Each point is reached from the start by the listed moves, each made once or not at all, plus a little noise. Is the number of moves made odd or even? Then give how often each move was made.

Moves:
(1):  53 -13 -26 -22
(2):  6 46  6 -3
Start: -11   3   5   0
Points:
 42  -8 -21 -23 -> odd (1, 0)
 48  38 -13 -22 -> even (1, 1)
-3 49 13 -2 -> odd (0, 1)

Moves:
(1):  25   1 -15  22   1  -9  -8
(2): -9 41 -2 19 -3 14 -7
(3): 32 -9 46 10 26  7 -5
(4): -31 -38   7  45 -11  -6 -22
Start: -19   9  -5   7 -16 -22  12
Points:
-30   5  43  80  -3  -7 -21 -> odd (0, 1, 1, 1)
  3   9 -17  25 -15 -30   5 -> odd (1, 0, 0, 0)
-34  14 -16  93 -26 -27 -24 -> odd (1, 1, 0, 1)
 36   3  25  39   7 -25  -3 -> even (1, 0, 1, 0)

Moves:
(1):  36 -18 -16   7  -3  -1   8  -9   9   6  -8
(2):  12  47  12   7 -11  19   1  -5   8  15 -13
(3):  13 -10  33   7  14   8   0 -14   1   8   4
(4): -12   0   0  32   2 -15   4   2  -7   4 -19
(5):  16  28  -8   4  45 -17  23   7   9   9  13
(6):   5  -1 -13   6  24  31 -10   3  -1  -4 -16
(7):  -9  -8   5   5  -4  22  43  14   7 -14  10
(8):   3  -1  12 -17 -21 -10   1  45 -25   9 -17
Start:  16   4 -10  -1  -9   3 -16   4  12  24 -25
Points:
 82  17  18   7  -7  52 -18  29   5  60 -74 -> odd (1, 1, 1, 0, 0, 1, 0, 1)
 59  29   6   0 -49  33  39  50  13  43 -51 -> even (1, 1, 0, 0, 0, 0, 1, 1)
 14   2 -24  33  19  17 -20   8   4  25 -58 -> even (0, 0, 0, 1, 0, 1, 0, 0)
 60  65  27  12  43  14  11   0  32  52 -23 -> odd (0, 1, 1, 0, 1, 0, 0, 0)
 87   1 -19  25  73  26   3 -13  30  43 -27 -> even (1, 0, 1, 0, 1, 1, 0, 0)
 57 -34  13  14   1  31  38  -5  34  23 -20 -> odd (1, 0, 1, 0, 0, 0, 1, 0)

Moves:
(1):  46  -4  18  14 -21 -12  -5 -21   0 -17 -18  17
(2):  3 41 19  8 11 -4 -9 -1  4  1 -3  1
(3):  -6 -20  30  -7  -5   6   5  11   5   8  13   1
(4): -11 -11   4  28  18 -13 -17  12  -2 -12  -3  -4
(5):   2 -21   4  -5  37  -5 -11 -13   2  -5  -5  11
(6):   1  -6  -3   4   2  23   1   8   3 -11   9   8
(7):   0   6  14  10  12   2  23  18  18  -4 -23  -5
(8):   8  -3   2 -16  -6 -11 -13  28  13  -7  -2   1
(9): -6 -6  6  8 -2  5 -2 -5 32 -9 -3 -3
(10):  22  -5 -10  13  -5   4 -15  14  -5  35  -5 -10
(11):   7   1  -6  10  19 -19  17   9   9  -1  31  -8
Start:   8 -16   3  14 -12 -24  13  10  17  25  -1 -15
Points:
 17 -63   6  62  38  -8 -28  27  48  23  -8 -11 -> odd (0, 0, 0, 1, 1, 1, 0, 0, 1, 1, 0)
 83 -74  45  21  -9 -16 -23  37  35  27 -10  13 -> even (1, 0, 1, 0, 1, 1, 0, 1, 0, 1, 0)
 67 -55  64  19  23 -62  29  41  64  -4  -6   4 -> even (1, 0, 1, 0, 1, 0, 1, 1, 0, 0, 1)
 30 -55  17  62  61 -61  -6  72  85  23 -10 -32 -> odd (0, 0, 0, 1, 1, 0, 1, 1, 1, 1, 1)
 12 -37   1  65  -2 -27 -21  30  42  38 -11 -32 -> odd (0, 0, 0, 1, 0, 0, 0, 0, 1, 1, 0)
 25 -17  20  77  67 -54 -23  27  57  34  10 -28 -> even (0, 1, 0, 1, 1, 0, 0, 0, 1, 1, 1)

Moves:
(1):  22   4 -25  15  10   4   5 -20 -12 -17  -7  -6 -27
(2):  22  31 -21 -13   4  35  -8  39 -15  16  -4  -1  28
(3): -13   0  14  12 -33  16   2   9  -2   4 -11  -8 -13
(4):  29  20   8  16  17  23   1  36  -2 -13  -7  12  -5
(5):   9  12  32 -34  16  18  33   6 -19 -25 -18   0  -3
(6): -17   3   2  24 -25   0   2 -41 -21  -3  13  23  12
(7): -44 -25 -12  28 -13  21 -11  -1 -35   1  -9  -1  20
(8):  14  21  52   6  -4 -34 -31 -40 -61  32  31   2 -24
(9):   3 -17  -7 -11   7  12  23  18   3   5  21  13  -3
(10):  16 -16 -21  19   3   2   7   4   9  27 -27  -1  37
(11):  11  28   2   6  21 -26  17   8  -9 -25  27 -30 -24
(12):  24  10  10 -26  -4 -50 -13  12 -13 -22  -9  21  -6
Start: -16   0 -16  -1 -13 -28  15  -4  37 -13   5 -15  10
Points:
 31  21  -4 -28 -46   8  63  45 -23 -13 -30  32  63 -> odd (0, 1, 1, 0, 1, 1, 0, 0, 1, 1, 0, 1)
 11   1 -22  41 -15 -29  42  84 -13 -37  -8 -10  13 -> odd (0, 0, 1, 1, 0, 0, 1, 0, 1, 1, 1, 1)
 78  51  26 -17  29  27  39  59 -50  27   2  11  41 -> even (0, 1, 0, 1, 1, 0, 0, 1, 1, 1, 0, 0)
  54   92   31  -28    5 -105  -20   16  -64  -12   48  -23  -15 -> even (0, 1, 0, 0, 0, 0, 0, 1, 0, 0, 1, 1)

Moves:
(1): -24   2  13  11   0 -13  -5   5  25  18   3   3  14   5 -11  -1  17   4  -3   7 -31
(2):  17   6 -28 -37  42 -17  -6 -25  -7 -16 -17  17   2  14 -28  16 -38  -9   4 -11   3
(3): -18 -16  15  22  10   8  18  15  41  26  -7   1  -9  18   6  -5   7 -23   6   4  -9
(4):  17  16 -16  -2 -15   8  28  22   4  -6 -10  -4 -19  15 -15  16 -32  -1   8   3  15
(5):  -3 -29   2   6   5 -26 -11  -2  -2  -5  -2 -24   4   1 -19 -25  -4   3 -12  -2  -9
(6):  33 -14  13  12 -14 -23 -18  20 -49  15  17   8  26 -15  11 -15 -10  20 -35  32   0
(7): -37  10   0  -6   7 -17 -22 -21   5 -18 -21   8 -12  -5  -5 -21  -7  -6  11  27  17
(8):   3  -4  24  33 -17   7  17  -5  -7  26   1  17  -5 -17  -4  51  45  -4  14  -1   5
(9):  20  -6   9  24  -6  39  47  -4  -8  -9  22  31  62  -1   1 -10   9   2   8   7  11
(10): -11  -7 -35 -17  35  26  -8   8  13   3   6   4   4   3  -3  -8 -17  10 -14   0   4
(11):   8  -9   5 -20   1 -10  -1  12  -3  -1   0 -11 -14   9  -6   5  18   3   8  13  -3
(12):  -8   0  10   7   8  31  12 -13   7   6  -4  -4  -7  17 -19  10 -11  -5  -3   9   0
(13):  -8  -7 -20 -11  -6   6 -13  12  -8   7 -20  -6  37  -3  -6   7  -5  15  26  13   6
(14): -53 -12 -56 -24  18 -21  -2 -41   3  -4  26   7  27  16  33  -9 -53  51 -18   2   4
(15):  21  23  36 -32  14  -7  -8  28  34   1  12 -39   5 -44  -6 -40 -13 -13 -11 -18  22
(16): -15  -6 -17  -6  -3  10 -15  -3  12   3   2  12   9   9 -20  -2 -20 -16 -24   4   3
(17):   9  17   2  -6   8  11  22  10   5 -24 -38 -11 -14  11   7  20  17 -28 -22   3   5
(18):  -5   5  15  -8   2  -8  -6   8  -5  22 -18  -2   6  -5  -8  -6   8  17  -6  -7  -2
Start: -18  28 -20 -11  22  20  21  17  -4 -18 -21 -26 -16 -10 -13 -22  22 -20  40   1  44
Points:
-96  -3 -27  14  61  75  60  46  67  26 -72 -21  64  38 -90 -63 -13  -4  61  61  46 -> even (1, 0, 1, 1, 1, 0, 1, 0, 1, 1, 0, 1, 1, 0, 0, 0, 0, 1)
 17  14  -4  39  60  83 145  14  28 -20 -78  -4  -3  50 -84  48  13 -89  42  14  65 -> even (0, 1, 1, 1, 1, 0, 0, 1, 1, 0, 0, 1, 0, 0, 0, 0, 1, 0)
-22   9 -89 -62  55  21  58  -3  19 -20  -8 -17 105 -20 -74 -19 -89  10  34  -1 104 -> odd (0, 1, 0, 1, 1, 0, 0, 1, 1, 0, 0, 0, 1, 1, 1, 1, 0, 0)
